Each row is a point. To make a cloud, some directions were put in groups of two or more. Within a group, all points are equally far from the middle, so they leave a hole (a ring in 2 directions, a hollow ball in 3). The other directions are filled evenly. Then the cloud was stretched, turned, moved and blurred a little. How many holes are there, and how many directions does each take, smallest first?

Cloud (15 x 2)
[[ 33   1]
 [-53 -39]
 [-23  24]
 [  8  24]
 [  4 -85]
 [-53 -41]
 [ 40 -36]
 [-53 -20]
 [-47   1]
 [ 40 -22]
 [-45   4]
 [ 30 -68]
 [ 34   0]
 [ 21  17]
 [ 31 -66]]
Holes: 1 (2)

Cloud (20 x 3)
[[-61   9   1]
 [-54 -21 -34]
 [ 15  29 -56]
 [-53 -23 -34]
 [ -7  -1 -78]
 [-16 -30  79]
 [ 10 -34  69]
 [ 42 -33  12]
 [ -1  21  78]
 [ 46 -22  21]
 [-34  33 -33]
 [-28  26  69]
 [ 28  30  43]
 [-15  46 -19]
 [  8  44 -24]
 [ 49 -17 -20]
 [  3 -47  55]
 [-42  13 -51]
 [-58 -20 -27]
 [ 41  15 -42]]
Holes: 1 (3)

Cloud (27 x 4)
[[-53  23 -28 -32]
 [ 13  10  32  70]
 [-31  49  34  44]
 [ 52   3  18 -43]
 [ 48 -18  62  31]
 [-35  15  54  66]
 [-38  32  -4 -62]
 [ 43 -52 -31  44]
 [-63 -12 -11  29]
 [-52  30 -27 -32]
 [  0  59  17 -22]
 [ 38 -38  29  89]
 [ 29  27 -37 -28]
 [ 24  27  -2 -54]
 [-32   4  28 -50]
 [ 34 -19  53  -6]
 [ 46   4 -49   8]
 [ 54  30  -7 -42]
 [-17 -24  13 -35]
 [-22 -57  40  30]
 [-42   2 -15 -41]
 [ 51 -70  43  34]
 [-47 -31  42  77]
 [-33 -16   6 -38]
 [ 25  46  15  10]
 [ 26 -62  50  50]
 [ 48  31   6  35]]
Holes: 1 (3)

Cloud (46 x 6)
[[ 27 -93  46 -20  22   4]
 [  8 -53  34   3 -48 -11]
 [  5 -42 -27  56 -17 -51]
 [ 13 -20  47  -9 -22 -33]
 [-46 -12  34 -13  44 -46]
 [ -5 -81  27 -28 -36   9]
 [-29 -25  33 -13  72 -44]
 [-35  30 -23 -46 -49 -34]
 [-29 -14  50  22  -3 -26]
 [  6  -2  38 -41  50  67]
 [ -4 -55  20  -8 -66   4]
 [ 16 -89  53  -2  -4   7]
 [-28  -4  50 -89  -9  46]
 [-11 -21  -3 -59  14 -65]
 [ 58 -54 -14 -12  40   5]
 [-32  24  50 -59 -40  15]
 [ 25  22  -9  73  35 -12]
 [-50 -21  35 -44  18  54]
 [-64  19  -7  -4  -8 -39]
 [  1  -4 -31 -55 -11  36]
 [-41  38  -9 -25  20  24]
 [ -5  18 -34 -14  47  25]
 [ 10 -43  16   6 -53 -26]
 [-35 -46 -32  34 -46  -4]
 [ 15  -1  39 -74  18  69]
 [ 16  25  34  -3 -60  62]
 [ 29 -64 -31  22  57 -22]
 [ 54  16  31 -41  33 -14]
 [ 18 -30  34 -17 -37  91]
 [-16 -94  64 -23  17  20]
 [-58  18  35 -45   7  22]
 [-20  22 -27  59 -40  38]
 [-15  18 -35  60 -42  36]
 [ 43 -83  54  -4  48  24]
 [ 12   0  26  54  43 -29]
 [ 16 -48 -27  77  17 -39]
 [ 49  21  46  -8  29   2]
 [-18 -10  -1   4  73 -62]
 [-26   9  27  34 -44  56]
 [ 21 -79  47   7 -15   0]
 [ 12   2  23 -15  82  30]
 [ 37 -36  48 -32  74  47]
 [  0 -49 -15   5  84 -39]
 [  6 -36   6 -46 -45  64]
 [ 34 -19  44 -46  56  63]
 [-46  20  22  25 -41  21]]
Holes: 3 (2, 2, 2)
